Rows are points. Examples show where two turns around zero, p and q, send a point. Where does a point land after both, in the order given? Backwards means that the second turn is done in reverse. Each puzzle has new turns, and all numbers are rounded.
(in the rows, 128 means zero)

Turn p:
[145 106] => [155 120]
[138 150] => [123 152]
[ 80 124] => [92 96]
[145 106] => [155 120]
[132 154] => [116 151]
Turn q:
[140  82] => [135  81]
[115 125] => [115 126]
[127 168] => [131 168]
[130 136] => [131 136]
Where do these land?
q, then p: [150 153] => [134 161]
p, then q: [157 122] => [156 138]
q, then p: [109 101] => [125  95]
p, then q backwards: [ 96 136] => [ 99 113]

Turn p:
[142 143 126 138] => [136 132 122 148]
[139 121 148 105] => [146 120 154 119]
[ 95 174  90 145] => [122 172  74 130]
[129 124 159 133] => [122 134 158 135]
[135  78 118 118] => [115  82 134 107]
Turn q:
[135 143 117 172] => [153 108 109 159]
[164  90 123 164] => [141  72 107 111]
[108 132 114 106] => [107 153 122 129]
[114 130 137 139] => [123 123 137 144]
[128 116 158  90] => [114 140 163  98]
[120 158 118  98] => [130 172 128 128]
Where do these land?
p, then q: [146 157 147 126] => [164 116 133 135]
p, then q: [157 108 132 120] => [121  98 136 110]
q, then p: [122 117  60 128] => [124 128  61 110]
q, then p backwards: [162 120 133 150] => [152 117 112 100]
p, then q: [ 97 118 149 122] => [120 154 156 131]
q, then p backwards: [132 124 123 125] => [123 127 122 125]
q, then p: [ 81 152 152 124] => [103 169 146 155]

Turn p:
[139 149  89 106 140 141 128 125] => [165 133 119  96 124 135 135 113]
[ 91 153 114 150 121 142 137 144] => [109 169 111 117 108 143 142 132]
[114 118 109 118 140 134 132 158] => [133 132 117 108 138 143 144 155]
[156  96 166 119 106 104 162  98] => [119  87 175 159 121  90 136 127]
[ 86 121 163 137 150 145 116  95] => [ 81 148 141 132 167 130 126  99]
[128 118 155 119  94 130 103 122] => [ 97  97 130 131 118 131 102 121]
[144 165 106 117 141 107 119 165] => [168 148 111 109 116 127 101 155]
[113 140  83 143 137 114 107 140] => [142 148  76 117 129 125 132 132]
[183  93 167 142 123 137 149 104] => [138  89 174 184 131 130 133 116]
Turn q:
[ 93  93 130 177 127 100 105 106] => [102  89  90 143 161 103 100 111]
[156 143 128  99 122 141 106 117] => [146 156 141 128 115 157 112 116]
[107  80 171 142 145  90 157 110] => [127  86 123  93 151  74 130  93]
[135 138 125  98 148 145 143 138] => [130 154 143 108 122 139 153 132]
[119 135 110 110 108 124 128 141] => [125 132 115 122 101 136 125 147]
[130 167 125 144  99 142 121 135] => [125 130 142 170 104 135 122 145]
[128 125 133 136 119 150  96 148] => [116 111 135 140 130 165 121 130]
[142 154 111 122 147 106 137 147] => [130 152 142 117 135 117 123 165]
[103 166 117  99 171 120 163 127] => [100 178 141 105 121  95 156 142]
[166  80 131 152  94 162 124 110] => [180  92 108 153 140 158 137  99]
Where do these land?
q, then p backwards: [111 106 129 115 132 126 166 134] => [112 117  94 110 116 120 145 119]
q, then p: [145 136 149 122 115 146 152 132] => [125 114 157 151 110 124 127 128]
q, then p: [ 89 156 118 165 101 123  87  99] => [ 94 152  60 150 128 129 134 113]
q, then p backwards: [143  98 148 119 142 112 118 112] => [133 138 121  98 145 135 106 105]
q, then p: [136 112 144  88 151 166 145 169] => [121 119 196 101 121 144 146 131]
q, then p backwards: [148 101 135  95 117 125 148 176] => [139 125 100  79 116 147 147 159]
p, then q backwards: [112 161 122 176 136 105 113 120] => [116 152  93 124 127 123 121  78]
q, then p: [140 139 115  99 138 108 119 106] => [144 136 121 107 116 124  94 112]
p, then q: [127 142  91 173 120 139 104 104] => [145 160  90 172 128 117 132 133]
